Every row gives one point. Each copy is the shape, with its points in the same order, stretched, turned, moved and blurred by noise. Say if it was mirrored as well.

Shape (8 x 3):
-0.29; 0.06; -0.37
0.38; -0.23; -0.14
-0.27; 0.06; 0.03
-0.04; -0.41; -0.24
-0.20; -0.15; 0.04
-0.08; 0.30; -0.15
-0.16; -0.53; 0.11
-0.34; 0.32; 0.14
Copy 1 (8 x 3):
-0.56; 0.41; -0.08
0.16; -0.03; 0.48
-0.36; 0.06; -0.20
-0.39; 0.03; 0.45
-0.38; -0.08; 0.07
-0.16; 0.29; -0.17
-0.39; -0.32; 0.30
-0.28; 0.14; -0.46
Copy 1 is: mirrored
Copy 2:
-0.35; 0.28; 0.17
0.44; 0.10; 0.12
-0.28; 0.03; 0.01
0.04; 0.37; -0.12
-0.15; 0.11; -0.13
-0.16; -0.07; 0.31
0.02; 0.24; -0.37
-0.35; -0.24; 0.10
Copy 2 is: only turned

Shape:
0.36; -0.07; -0.13; -0.12
0.20; -0.45; 0.51; -0.20
0.31; 0.02; -0.12; 0.59
0.16; 0.00; -0.13; -0.09
-0.07; -0.29; -0.11; -0.22
-0.06; -0.02; 0.24; 0.02
0.00; 0.11; 0.22; -0.01
Copy 1:
-0.32; -0.12; 0.10; -0.22
-0.09; -0.37; 0.73; 0.16
-0.62; -0.22; -0.23; 0.19
-0.15; -0.08; -0.01; -0.18
0.09; -0.37; 0.14; -0.17
0.05; -0.16; 0.15; 0.20
0.04; -0.05; 0.06; 0.14
Copy 1 is: mirrored
Copy 2 (7 x 4):
0.24; -0.04; 0.06; -0.33
-0.10; 0.31; -0.50; 0.18
0.07; 0.54; 0.82; -0.24
0.06; -0.14; 0.05; -0.19
-0.29; -0.30; -0.27; -0.25
-0.15; 0.12; -0.03; 0.27
0.00; 0.08; 0.02; 0.27
Copy 2 is: only turned
Copy 3 (7 x 4):
0.16; 0.41; 0.36; -0.05
0.45; 0.23; -0.05; -0.84
0.14; -0.10; 0.40; 0.49
-0.01; 0.19; 0.20; 0.05
0.23; 0.35; -0.29; -0.09
-0.01; -0.12; -0.12; -0.20
-0.19; -0.16; 0.01; -0.26
Copy 3 is: only turned

Shape, 10 rows:
0.36; 0.09; -0.29; -0.02
-0.33; -0.06; 0.01; -0.04
-0.30; 0.05; 0.10; -0.40
0.25; -0.23; -0.12; 0.08
-0.27; 0.22; 0.14; -0.01
0.11; 0.02; -0.13; 0.31
-0.30; 0.40; 0.23; -0.09
0.22; -0.02; -0.49; 0.08
0.07; -0.15; -0.33; 0.10
0.12; -0.14; -0.33; -0.13
Copy 1 (10 x 4):
-0.25; -0.64; 0.05; 0.07
-0.09; 0.26; 0.26; 0.06
-0.51; 0.36; 0.12; 0.30
-0.15; -0.37; 0.04; -0.34
0.02; 0.26; 0.02; 0.34
0.24; -0.33; 0.08; -0.08
0.01; 0.34; -0.11; 0.59
-0.12; -0.64; 0.37; -0.02
-0.10; -0.37; 0.35; -0.17
-0.39; -0.36; 0.32; -0.09
Copy 1 is: only turned
Copy 2:
-0.48; 0.06; 0.19; 0.19
0.16; -0.13; -0.25; -0.01
0.34; -0.27; -0.26; -0.37
-0.20; -0.12; 0.15; 0.33
0.28; 0.09; -0.23; -0.17
-0.27; 0.17; 0.04; 0.36
0.40; 0.16; -0.25; -0.35
-0.71; 0.02; 0.07; 0.37
-0.42; -0.08; 0.01; 0.35
-0.39; -0.18; 0.02; 0.19
Copy 2 is: mirrored
Copy 3 (10 x 4):
0.29; 0.19; 0.22; -0.04
-0.21; 0.17; -0.27; 0.04
-0.14; 0.15; -0.60; 0.36
0.03; 0.11; 0.41; 0.04
-0.15; -0.12; -0.39; -0.02
0.02; 0.01; 0.32; -0.20
-0.12; -0.24; -0.60; 0.08
0.23; 0.48; 0.31; -0.18
0.06; 0.38; 0.25; -0.12
0.15; 0.43; 0.11; 0.06
Copy 3 is: only turned
